Rows are points. A path goes straight from each point to the next, and from the last back to the first. The post is the endless flat space through its rows: a point in 2 columns, a line in 3, a plane in 4, and so on, so that a path can go around it. How many times does the path go around the post? Going back the other way cancels.

Post (1 x 2)
[[-13  -1]]
Path (17 x 2)
[[ -71  -44]
 [ -42    7]
 [ -24   31]
 [  16   13]
 [  62    1]
 [ -10  -41]
 [ -58  -16]
 [ -75   28]
 [  10   44]
 [  47    8]
 [  34    4]
 [  18  -56]
 [ -46  -33]
 [-111   15]
 [ -16   18]
 [  26    5]
 [  55  -47]]
Times around: 3

Post (5 x 6)
[[ 36 -26  18  26  16 -35]
 [ -5 -24  -3  -5 -10  -6]
 [  8  -6  -4  37  42 -67]
 [-30  26  31  -3  -4  37]
 [ 45  19 -43  28  38 -87]]
Path (23 x 6)
[[ -30  -18   -5   22   36   -3]
 [  40   47  -58   56    8  -47]
 [  42   11  -23   35   16 -121]
 [ -10  -23  -15    5  -17  -28]
 [ -57    0  -40   35   24   -4]
 [  -1   20   -6   14   -7  -18]
 [  40   35  -28   -3  -41  -40]
 [   2  -43   23   59    7  -22]
 [  -4  -37  -13    9   44   -6]
 [  29  -70   12    0   39  -91]
 [  42   13   28    6  -12  -66]
 [ -42  -10   30   26  -26   30]
 [  12  -52   41   18  -40    9]
 [  85   -4  -42  -32  -31  -40]
 [  -4  -19   68    2   44  -14]
 [ -18  -19   80   11    3   -2]
 [  16  -33   40   52  -30  -12]
 [  34   16  -52   30   24  -70]
 [  49   11   51   37   43   18]
 [  41   12   45    2   23    6]
 [   0   23  -54  -40  -34  -62]
 [   7   13   -8   -8   -6  -41]
 [ -42  -52   10  -45   -4  -24]]
Times around: 1

Post (8 x 9)
[[ 14  16 -14  -2 -20 -12 -57 -17  47]
 [-19 -33  -2  -6  22  -3  60 -10 -19]
 [ 38 -13  -6   9   6 -33  -6 -23  -2]
 [ 17   8  20 -15 -16   2 -52  -1  41]
 [ 16   2 -21   2   0 -29  17  17 -14]
 [ 13   1  -5  33 -38 -23  12  -3  16]
 [-26 -12   7  28 -42  -8  -3 -31 -17]
 [  3 -33   9  -7 -22  57 -21 -13  -8]]
Path (27 x 9)
[[  54   -5   11  -15  -33   -2  -16   -2   15]
 [ -20   34  -17   -5    9  -66   61   10  -29]
 [   6  -16   23   29    2    4   -1  -19  -10]
 [ -24  -31   -6   39  -30   20   14  -24   11]
 [   3   24  -25   15  -33 -103  -72   -5  -11]
 [  42    6  -25  -17  -41   24  -51    7   27]
 [  35   14  -53   26  -16  -27   20  -11   13]
 [ -20    1    7   36  -33   42   25   -5   -3]
 [  49  -39   29   -8   27    2   -5   -6   12]
 [  29   -1  -75   16  -28  -11  -23   20  -21]
 [  20  -27  -13    3  -24   19   25   -1   -9]
 [ 121   27  -11  -24   39  -83  -77  -11    4]
 [ -43  -22   13   -1   24   13   36  -33    6]
 [   5    6   12   43  -12  -70  -18   -7   37]
 [ -52   10    4   57  -72  -50   26   -2   51]
 [   0  -38    4   17  -40   24   24  -53   24]
 [ -42  -14   19    1  -55   60    8  -39    0]
 [   9   13  -16   23  -17   27    7   17  -23]
 [  14  -27   37    0   -1   26  -27   -1    6]
 [   9  -65   27  -23   -1   30   11   22  -28]
 [  41   -7   12  -12  -36   -8  -29  -31   30]
 [ -80  -52   52   -7  -38   72   51   -8   -2]
 [  66  -15   43   23  -18  -36  -75  -39   53]
 [   9  -17   24   25    9  -24   11  -25   32]
 [  -6   19  -55   17   29  -48   34  -16   34]
 [ -23   -8   -2    7    1   10  -14   30    2]
 [ -32   10  -24   11  -44  -73  -15   -9   -2]]
Times around: 4

Post (13 x 14)
[[-44  10  -9  20 -16   7 -28  34  -2  -9 -26 -16  36   4]
 [  0  17  52   5 -31  14  -4  20   7 -28 -19  33  12 -46]
 [ 12   1   8   2  -3 -27   3  -1  19  44 -20  15 -13  30]
 [-16 -16  27   3 -38  47  16  29  33 -58  56  -3  30 -15]
 [ -4 -37 -44 -23 -48   0 -26 -34 -24  -3  -4  19  31 -72]
 [ 10  28 -36 -20  10  -9 -11 -14 -33 -18  23 -44  15   2]
 [ 58  39  68  93 -20  19 -10  32   1 -56 -45 -14 -42 -13]
 [-21  -1  -8   7  44   4 -16 -11 -42 -42   7  36   3 -13]
 [  5 -34  21 -49 -41 -40 -15  -4  39 -25  16  21 -22  14]
 [-44 -21  29  -2  36 -31  28   7 -23 -31  37 -50  -2  46]
 [-19 -24   2 -64  25  28  -7 -12  -7  14   5  14 -16   5]
 [-51  95  52 -23   7  27 -47 -41  -9  12  43   6  -2 -54]
 [-58  -9   6   9 -61 -27  29 -11 -18  18 -58  37   7  30]]
Path (29 x 14)
[[ -20    8   13  -51  -24   93  -23    2   -9  -14   -1   11   48  -69]
 [  -9   -3   50   -7  -45   31   46   12   -9  -51   11   35   10    3]
 [  36   32   -3  -90   28 -121  -11  -27   -5   38   51  -25  -35   42]
 [   6   -7  -56  -25   50   27  -28   -4    4   43  -14  -46  -25  -39]
 [ -35  -54    9  -37   62  -28   78  -56   -8   28   19   13    7   17]
 [ -43   43   43   23  -11   42  -24  -49   33   50   -8   -2   -6   25]
 [ -54  -64   13  -99   -4  -13  -86   50   46  -37   34  -31   15   44]
 [  -1   -8   46  -40  -15    5   -8   42    2  -14   13  -20   -8   28]
 [ -42   11   67   25   -5  -16  -29   59   22  -18  -72   30  -44   46]
 [ -47  -10  -23 -113   -8  -40  -44   -6   -2  -19  -19   -8    0  -47]
 [ -45   11   56   21    1  -36   41  -43   -1  -50   30    0    8    0]
 [ -67    8   68  -19   18   40   25    8   12   -8   80   -2   81    4]
 [ -26   13   46   37  -31   51  -19   33  -30   15  -14   62   16  -14]
 [ -37   64   53   51    1   20  -22   42   -8  -34   22   69  -18  -23]
 [  12   77   18   31   56  -28   46  -52  -49   20   47  -58  -21   -7]
 [  28  -30  -70   -5   17   51  -36   -7   55   12   25  -11   29  -14]
 [ -12  -63  -35    7   35  -38    9  -85  -19  -10    2   22  -21    7]
 [  64    8   19  -17  -23   50  -28  -10    1   -7   -8   33  -14  -19]
 [  45   50   40    9  -61   50  -69  -15   -4  -21   20   46   -7 -114]
 [ -11   12   37   27  -19  -23  -16    5   25  -59   43   44  -21  -16]
 [   7  -47   -3  -47   -1   53   30   19  -48   34  -96   40   -7  -81]
 [ -30    8  -44   -6   63   80   54   24   19   22   -7  -80   21   44]
 [ -45   27  106   29  -79  -18   -3   11   24  -96   15   44   29  -30]
 [ -10  -40   14   16  -17    9   55   13  -76   15  -14  -20   33   36]
 [-116   17   54  -68  -24  -32   13   17  -21  -12   -2   49   -2   44]
 [ -71   71    1   20    5  -94   44    0  -45  -24   13   51   59   -6]
 [-101   22   38  -12   24  -11   26   21   44  -44   35  -11   32   24]
 [  27   40  -15    3    5   45   29  -53  -23   -1   30  -21   38    3]
 [ -49   47   34   -4  -35   40  -21  -23   63   -8   48   78   33  -54]]
Times around: 5

Post (17 x 18)
[[-37 -27  44 -31  60   1  26 -32  38  61 -28 -28  33 -47 -22   7  40 -61]
 [ 66  47  21  11 -46  16  -1 -22 -24 -25  -7 -11 -19 -27 -38  -2  19 -27]
 [ 51 -12  22   0 -11  -7  14  -7  33  -6 -29 -26   1  13   7  30  13  11]
 [ 15  -6  17 -50 -17 -17  20   8  10 -40 -10 -12 -32 -41  -2 -33   4   2]
 [-28  10  11 -12  -2 -49  -4 -21  18 -17 -15 -61  15  -4 -23  -6 -13 -49]
 [ 20  81 -45  58  44  31 -33   1  38  -8   4  55 -25   8 -27  53 -81 -37]
 [ 41   3  19  39   5  21 -42  14   4 -37  43  26   9  12 -20  27  -6 -75]
 [  4 -42   8  22 -22   8   7  42  18  30 -23 -15   0  16   9   2  10 -86]
 [  2 -29 -10   7  37 -24 -24  27  -7  39 -22  14 -21  16  -9  38 -14 -14]
 [ -7 -44 -51  17 -29  40  26  -6   9 -12  -7  47   3  12 -36   7  36 -66]
 [ -2   8  15  24   1   7 -34  21  17 -35 -72  -3   1  -7 -30  64 -17  -5]
 [  5  13 -37   8  -5  22  -5 -41 -16 -28  11   0 -39 -33  44  -4 -39   3]
 [-23   0  -8 -23  16 -27  18 -39 -10  17 -28  -7  81   8 -32 -90  -2 -89]
 [ 18  36  53  -9  11   3  37  29  -8 -24 -17 -53 -11   1  21  34  19  12]
 [-17  31 -23   9 -15  38   1 -30  11  19  35 -31 -22 -23  75 -35  37 105]
 [  1 -15   7  10   1 -18 -21 -15  27 -15 -56  -2 -11  30  -7   9  42 -54]
 [  5  23  23  49 -18 -51  12  12  31 -21 -32  16  10 -26 -19  51  26 -22]]
Path (24 x 18)
[[  15   -1   67   27   86  -59  -36   75    0  -34   19   73   24    6
   -11   67  -65  -46]
 [   2   65   19    3   46   11  -24   -5  -15    8  -89   61   -4   -3
   -21   53   23  -38]
 [ -19   58   -7   -2  -21  -12   14   22  -11  -46    0  -23   40   17
   -22  -10   37  -30]
 [  12   59   43  -32  -26   26   13    6  -14  -28  -28  -34  -42    4
    11   -6    0  -27]
 [ -57   46    1   -5  -55 -107   95   41   -3    5  -29   29    8   27
   -29  -33  112   -7]
 [ -32   11  -16  -18   29   26   11    0   21  -65   20   35   16  -50
   -16    4   -1  -80]
 [   6  -25  -26  -17   28    3  -54  -11   -1  -17  -58  -10  -32   -4
   -17  -17   22  -12]
 [  32  -19  -70   27   21   46  -20    6  -25  -92   64   63   21   29
   -18  -24    9  -31]
 [  -3   30   -8   13    1  -17  -16    5   55   -3  -22  -37   62   -6
     4  -41    9  -42]
 [   5    7  -56   13 -108   81   11  -23  -40  -54  -17   14    8   54
    46  -47   73  -43]
 [  -5    1   -6    2  -25  -51  -81   56  -45  -53  -44   71  -19   -6
   -21    7  -45   29]
 [  41   -1    1   37  -60  -36  -75   51  -18    0   13   17  -59  -26
    -5   44   -2  -54]
 [ -17    7  -82   95  -68  121  -79  -83  -24   28   14  -11   16   58
    57   26    5  -65]
 [  11   33   18  -34   43   62  -30   18   22   26  -81   -2   15  -31
   -37  -16  -39  -55]
 [   9   16  -11  102    4   -6  -58  -43   -2   -1  -30   24   37   34
    26   18   44  -21]
 [ -15   19  -26   69    0   48  -53  -25   65   45  -67  -69  -18   -6
   -27   39  -31  -66]
 [  33  103   42   25  -40  -25   29   63   -5  -75    8  -48  -18  -16
    13  -19  -12  -56]
 [   5  -40   22   -5   15   24   10  -34   27  -46  -62  -79  -20   39
   -23   12   25  -61]
 [  -9  101   28   61  -36   26  -24  -62  -35  -17  -27  -45   -5   24
   -54   12   22   -9]
 [  51    6   46   -4   37  -11  -53  -38   19  -89  -95   22   64   38
   -22   82  -29   31]
 [  13   -4  -25   30   11    3   -5   25    4   11   11   37   26   69
    15   45  -36  -20]
 [ -32  -45  -85    4  -21   97  -46  -11   16   35  -76   21    4   22
    26  -24   -2    7]
 [  39   97   18   43    1   -6  -21   15   39   28  -14  -54  -47  -26
    -3   -4  -39  -72]
 [  52    1   46    0   79  -15   64   15   25  -55  -16   42   28   27
   -18   50  -44  -20]]
Times around: 2
